Every row gives one point. To make a cloud, some directions were put in groups of two or more. Within a group, all points are equally far from the middle, so they leave a hole (a ring in 2 directions, a hollow ball in 3). The other directions are filled evenly. Then the cloud was stretched, turned, moved and blurred a little. Count the holes, and give their numbers of directions, smallest first.
In the rows, zero is written as 128.

Cloud (22 x 3)
[[ 77 158 107]
 [ 88 195 126]
 [ 56 148 166]
 [ 95 190 156]
 [ 85  88 154]
 [123  90 122]
 [171 127  97]
 [126 193 179]
 [ 89  90 126]
 [ 55 157 189]
 [149 125 186]
 [ 62  89  98]
 [105 153 217]
 [ 73 126 200]
 [ 56 153  95]
 [130 144 184]
 [ 93 182 172]
 [125 129 226]
 [146 120  73]
 [154 176 154]
 [149 130 155]
 [112  19 160]]
Holes: 0

Cloud (27 x 4)
[[180 144 169 192]
 [ 93 181 203  94]
 [166 119 209 116]
 [112 141 227 132]
 [182 138 158  77]
 [ 89 160 156 204]
 [192 178 127 118]
 [127 218 160  88]
 [141  83 155  91]
 [ 85 146 104 184]
 [168 174 123 189]
 [161  79 159 158]
 [137 224 145 102]
 [ 54 142 133  80]
 [170 137 196 189]
 [144  75 178 139]
 [ 90  79 153 106]
 [105  74 160 109]
 [111 145 133  42]
 [ 87 155 211 168]
 [100 121 115 195]
 [121 110 117  61]
 [199 171 142 136]
 [ 75 191 147 176]
 [ 53 160 112 100]
 [180 165 104 156]
 [ 55 188 158 112]]
Holes: 1 (4)

Cloud (72 x 8)
[[ 75 108 172 108 116 163 185  88]
 [161 114  79 152 159  33 119 115]
 [170 109 184  81 129 151  83 189]
 [184  84 180 151  81 159  74  93]
 [ 74 110 120 145  99  83 133 133]
 [ 53 134  88 110  87  63 150  34]
 [191 182 146 144  62  59 184  61]
 [190 124  74 147 131 103 158  81]
 [166  99 116  68 121  97 194 138]
 [151  86 160 185  27 129  94 123]
 [179 168 172  98  66  79 103 170]
 [ 88 135  54 126  84 124 133 102]
 [139 111 158  61  75  76 109 171]
 [161  63 127  83 116  71 142 122]
 [ 92 112 117 111 164 152  84 171]
 [132  83 129 196  48  85 158 135]
 [168 177 148 128 117 144  32  97]
 [ 79 184 154 116  85  91 189  75]
 [157  44 124 189  84 123  87  45]
 [ 89 111  98 166 157 153 154  89]
 [125 122 190 188 107 158  52 109]
 [125 179 170 122 167  48  95  90]
 [161 172 187 156  84  87 166  77]
 [140 180  70 110 125  76 196 128]
 [124  78 134 197 102 123 125 182]
 [219 133 207 182 122 183 118 189]
 [191 122 144 201 128 111 115  79]
 [243 104 164 110 167 129 178 157]
 [146 193 114 154 103 182 127 123]
 [221 126 173 156 116  99 154  57]
 [ 89 192 115 142  71 142 166 111]
 [177 111 157 212 216 134 161 115]
 [188 141  69 112  69  95 127  26]
 [157 162 103  78 170 133 162 147]
 [195 151 115  57 117 133 151 177]
 [210 120 148 186 103 183 165  83]
 [121 110 139  79   7 137  60 108]
 [ 84 186 120 125  84  68 176  88]
 [184 165 155 207 104 123 163 144]
 [ 54 103 168 121  97 193 116  79]
 [192 126 206  89 139 135 148 112]
 [132  74 177 122 105 123  88 165]
 [108 164 186 195 126 111 191  72]
 [158  66  83 187  89  97  77 114]
 [218 129 118 175  86 154  77 144]
 [106 187 125 158 145 128 142 179]
 [ 89 129  77 180 105 149 131 131]
 [126  90  91 180  88 128 217 118]
 [121 150 161  82 134 158 136 206]
 [234 107 125 105  97  80  83  67]
 [159 195 124 102  89 158  96 176]
 [149 147 216 205 146 145 151 107]
 [ 63 116 182 176 130 158 187 102]
 [119 155  86  51 151  70 102  79]
 [136 166 125 124 221 145 216 121]
 [150 134 210 161 108  78 198  72]
 [ 94 155 155 230 136 156 211  27]
 [ 75 128 122 236  76 188 117  86]
 [161  43 140 113 102 155 103 109]
 [226 122 118 118 114 136 106  79]
 [142 168 173  88 133 201 179 160]
 [156 173  61 139  74 129 113 151]
 [154 185 188 155  99 151 133 108]
 [141  82  82 115 176  38  84 108]
 [ 68 106 119  89  91  50 123  74]
 [ 69 160 133 122 119  93 143  85]
 [193 102 119 107 147 136 203 174]
 [ 97 201 172 116 102 108 206  61]
 [185 197 122 107  60  92 200  51]
 [ 89 179 119 130 128 115  72  42]
 [163 152 152 181 131 101  52  64]
 [148  99  98 160 156 160 192  58]]
Holes: 1 (4)

Cloud (106 x 9)
[[154 164  43 155  89 117 100  72  86]
 [ 53 165 176 167 118 165 116 122 213]
 [118 201 216  86 128 102 130 103 155]
 [163  75 166 132 190 148 171 153 114]
 [122 178 201 118  91  49 131 124  91]
 [ 75 135 182  94 160  63  91  47  99]
 [ 96 113 114  77 167  81 134  97 174]
 [207  95 159 177 119 116 100  80 146]
 [ 92 152  80  60 191  84  63 118  94]
 [ 71 138 101  96 122  81  49 157  85]
 [157 134  42 159 137  91 147  55  78]
 [132  74 143 161  91  76  70  73  94]
 [ 90 207 128 113  38 104  84 103 110]
 [156 153 179 111 126  58 116 120 150]
 [ 93 160 115 139  24 107 117 141 115]
 [193 139 118  74 139 136 171 158 130]
 [167 144 120 178  77 143 119 105   7]
 [107 101 208 187  89  77 141 118  94]
 [151 212 114 185 117  99  90 101  75]
 [107 134 172 210  32 188 117  75  55]
 [ 69 134  64 187 100 160  92  71  62]
 [164 164  79  98  55  49  75 105 136]
 [146 157 108 165 172 116 158 148  52]
 [152 113 197  67 116  86 138 115 110]
 [145 128 139  39  96  70 145 159 137]
 [189 120  69 130  98 136 157 123 105]
 [105 131 141 130 122  35  89 151 142]
 [176  98  94 148 166 144 111 165 113]
 [164 146  82  60 161 175 170 185 150]
 [174  83  26 147 126 110 128  89  67]
 [ 93 189 113 133 147 105  50 181 144]
 [126 154 129 114 188 101 129 134 131]
 [ 81 104 141 114 121  63  96  60 159]
 [100 126 144 131 237 136 127  67 146]
 [138  96 158 211 111  95 156 100  85]
 [104 135  38  92  87 100 105 140 153]
 [ 67 108 116 180 185 128 138 126  78]
 [137 146 160 156  74 175  71  97 114]
 [122 107  71  74 154 179 212  80 146]
 [155 126 160 188  67  91 171 161 158]
 [114  94 145 128 104  68 153 113 135]
 [111 129  35 159  65 113 123 123 137]
 [179  98 150 126 136 117  90  86  81]
 [105 148 136 125  96 157  63 122 178]
 [101 171  82 108 117 117 116 111  73]
 [134 106 169 124 145  77 115 183  41]
 [130 119  93 181 125 177 122 141  81]
 [148  89 166 113 200 120 167  86 129]
 [ 42 147 110 138 144 140 156 115 144]
 [137 153 145  96 124  79  77  63  78]
 [ 86  72 169  98 126 159 158 170  99]
 [ 43 159 100 130 112 157 171 130  99]
 [173 169 178 180 175 140  94 100  99]
 [157  91 138 169 155 127 139 147  78]
 [ 84 156 150 177 121  94 151  71  82]
 [163 122 150  91  66 149 121 132 157]
 [117 112  61 102 143  87 181  64 117]
 [155 106 194 141 144 104 114 157 136]
 [179 109  87 147 130 139 138  71 125]
 [120 155 121 111 174  79  57 171  93]
 [130 182  32 152 128 188  77 106 104]
 [187  89 160 115 184 137 140 116 130]
 [147  94 113 132 225  79 115 141 113]
 [174 185 109 123 101  89 149 103 101]
 [176 123 171 170 126 152 199  57 202]
 [112 126 208 163  88 119  85  92  60]
 [138 117  87 120 141 177 167  59 200]
 [167 107  89 165 139  86 101  26 117]
 [128 176  23 113 148 101  64 130  57]
 [126 153 170 191 146  94  80  42 128]
 [141 116 177 132 220 134 151 116 100]
 [117 177 105 115  95 124 112 129  58]
 [ 90 119 137 149  99 113  87 122 171]
 [ 79 145 177  65 126 118 119 144 173]
 [161 107  36 149 200 133 141  50 119]
 [134 125 104 112 110 101  80 111 156]
 [ 69 141 160 130  51 115 144  63 136]
 [152 103  89  91 170  84 102 101  60]
 [151 139 153 103 163 132 139 117 117]
 [158  99 114 173 142 126  89 119 119]
 [165 106 143 125  70 174 165  39 147]
 [116  83 137 141 115  94 212  85 122]
 [186 135  61 182 139  87 108  80 114]
 [174 146 153 153  81 161  63 154  84]
 [112 105  84 138  76 205 175 146 133]
 [157 130 198 196 171 156 127 152  71]
 [144  86  88 152 124  69 136 120 117]
 [140 149 163  44  55  88 120  84  94]
 [160 169  73 116 104  69 137 114  79]
 [137  73 173 136 110 108 156 120 148]
 [121 151 167 145  92 122 153   8  58]
 [175  90  86 130 106  88 162  57  61]
 [ 86 164 193 144 132 134  80 111 146]
 [154 134  59 160 115  65 147 155  93]
 [ 67 189  51 102 137 153  76 140 109]
 [140  57 120 101 120 104 132 131  82]
 [154 215 111 119  79 114  58  79  93]
 [160 101 181 176 110  87 155  63 133]
 [104 140 145 167 177 106 187  39  45]
 [112 102 165  93  84 159 132 134  96]
 [120 149 219  87 101 133 116 129 143]
 [158 156 171 124 101  56 107 120 134]
 [125 126  98 156 120  42 119 103 142]
 [111 151 118 104 135 100  92 170  22]
 [172 122 107  86 116 112  60 164 120]
 [ 98 161 173  90 157  85 156  95  79]]
Holes: 0

Cloud (102 x 9)
[[ 95 141  77 124  86 146 120  64 116]
 [129 165  57 172 188 120 124  99 135]
 [104  90 210 105 111 181 131 145  88]
 [ 62 165  77 147 143 108 151 109 116]
 [135 229  97 134 127 189 119 112 122]
 [ 69 205  96 130 123 218 125  84 132]
 [142 120 167 151 140  92  79  81  62]
 [126 161 220 134 132 129 172 156 192]
 [114 136 189 156 117 132 132 110 134]
 [107 158 125 219  98 191 161 108 131]
 [150 145 128 151 198  84  65 102 134]
 [166 179  95 150 162  94 166 155  61]
 [193 119 169  64 212 188 139  49 171]
 [119 184 135 192 160 108 106 101 113]
 [ 91  96 118  95  56 117 169 149 146]
 [127 186 161 160 142 154 118 200 145]
 [111 130 137  30 187 157  96 108 168]
 [192 172  95 157 144 149 151  44  85]
 [107  90 189  98 115 167 103 144 147]
 [ 94 152 137 148  85 146 200 169 189]
 [173 163  71 144 100 197 143 118  93]
 [121 135 106 181 114 110 103 162  45]
 [155 144 205 106 183 128  89 144 129]
 [ 98 135  93 119 129 100 124 186 171]
 [ 65 187  98 134  85 203 153  92 112]
 [ 88 249  68 143 125 167 117 112 146]
 [202 164 180 131  94 120 149 148  85]
 [166 135  84 155 137 116 148  77 153]
 [ 52 164  93 125 138 119  76  72 115]
 [141  99 175 169 116 137 216 129 145]
 [ 67 152 112 147 112 103  74 121 160]
 [110 118  77 111 121  98  35 102  91]
 [ 74 210  84 154 108 125 178 195 105]
 [128  55 105  92 159 124 104 176  94]
 [ 93 166 103 123 149 123  48  93  89]
 [168 155  97  93 197 106  13 149 146]
 [107 145  68 136 212 149 201 110 105]
 [149 211 121 139 136 117 133 135 145]
 [197 107 185  41 146 162 128  91 137]
 [102 186  96 132 172 202  94 145 101]
 [192 112 145 103 141  84  75  97 138]
 [142 117 126 204 128 138 208 195 134]
 [160 224 109 111 102 156  79 104 112]
 [185 156 128 171 214 102 138  91 145]
 [155 214 109 138 140 103 109  87  74]
 [164 182 113 154 127 120  29 167  73]
 [148 199 113 105 166 189 194 120 119]
 [123 152 127  90 105 171  18 111 110]
 [184 143  94 111  88 141 185 161  86]
 [189 189 182 172 152 168 162 127 162]
 [ 86 175 116 136  73 130  44 114 128]
 [168  96  75 109 156 151  87 152 108]
 [163 159  96 141 162  55 191 114  77]
 [210 216 157 165 114 189 105  96 104]
 [206 148 190  95 126 167 135 109 176]
 [120  91  92 140 206 128 165 114 130]
 [197 155 113 110 131 184 147 212 146]
 [126 159  76 102 108 152 112  85 173]
 [167 179 123 131 112 129 129 102 131]
 [103 110  99 148 125 130  83 153  38]
 [109 189 119 191 161 183 170 130 104]
 [ 97 165 125 152 146  71 143  52 114]
 [123  97 160 153 214 106  63 116 170]
 [150 146 173 124 232 181 142 134 191]
 [163 128  94  82 102 169 135 112 112]
 [157 142 127 184 113 171 197 200 163]
 [ 83 123 231  87 156 184 107 120 155]
 [140 155 103 206 129 132 207 168 159]
 [196  90 154  64 122 119  87  49  70]
 [153 179 130 115 123 200 126 109 180]
 [168 167 155 188  83 201 128  94 115]
 [116 206  71 230  99  99 144 159 126]
 [ 84 182  46 184 175 129 222 157 153]
 [134 144  75  96 184 204 109 165 149]
 [134 188 113  89 177 171 168 125 144]
 [ 64 204 126 156 106 116 151 169 142]
 [147 122  73 133 200 184 135 132 158]
 [162  96 131 117 155 192 157  89 156]
 [207 122 228 142 147 110  65 111 167]
 [148 226 132 184 167 172 204 201 113]
 [198 147 113 103 110 170 143 172  92]
 [103 215 154 174 125 199 143 192 176]
 [161 179 108 146 165 118 144  79  77]
 [116 174 220 140 125 174 164  93 188]
 [127 124 144 162 150 145 135 219 131]
 [138  99 169 140 160  96 123  53 167]
 [155 178  76 126 177 186  53 129 151]
 [207 146 196 156 168 169 201 178 214]
 [200 128 131  98 163  93 122 210 139]
 [117 243  78 204 145 166 139 185 113]
 [137 169 178 132 158 110 114 149 187]
 [174 171 144  83 158 119 196  74 171]
 [112  96 153  58 214 132 133  91 169]
 [143 123 235 108 131 109  43  91 168]
 [136 197 112 108 108 144  62  97 182]
 [111  70 173  57 117 153  95 114 176]
 [142  95 143 111  98 145  59 164 147]
 [151 183 113 198 152 175 184 214 216]
 [124 198 114  70 184 118 119 108 185]
 [109 118  87  54 200 147 101 146 145]
 [117 165  74 110 217 143 116  43 165]
 [143 192  41 177 137 105 155 151  80]]
Holes: 0
